Each row is a point. Before rounding, the points of a table are all equally far from one centre. They may lie mostly on one side of it. Write the centre, to within rounding.

Points (6 x 3):
[[-16 -12 -33]
 [-40 -24  60]
 [-12 -43 -14]
 [-58  18  15]
 [-49  32  38]
 [-41  36  -4]]
Centre: [-3  1 22]

Points (15 x 11):
[[ 27  -3  -3 -14  21 -12 -19 -29   4  12  25]
 [ 48   1  -4 -11 -15  -3  -7 -33  20 -10 -13]
 [ 30  -3  21  -3  21  -1 -23 -29   4  -2   7]
 [ 27   3  17  17 -14 -36  17  -2  15  -3   2]
 [ 32  11 -12  -5 -12  -3 -16 -25 -16 -25 -22]
 [ 23  12  -3 -14  13 -10  13 -37   7 -32   0]
 [ 42   3  23  -3   8   2  16 -10  -6 -30  -4]
 [ 34 -13  -4 -15  -4 -15 -19  -5 -36  12  -6]
 [ 42  23  -2  -2  16  -9 -10 -27  -5 -26  -1]
 [ 42  -2  -8 -22   3 -25 -20  -4  20 -29 -26]
 [ 23 -15   0   1   9  -7  12 -37  26  -4 -16]
 [ 46   5   9  22  21 -11 -19   0   4 -14  -6]
 [  7  19 -14  -2  26  -8 -21  -2  26 -10   1]
 [ 60 -18  -8  -2   3   1  -3 -25  -9  -4   8]
 [ 39   2  14  12   3 -11 -25 -26 -12  -2  -9]]
Centre: [ 23  -6  -5  -7   1 -13  -3  -3   3  -9   1]
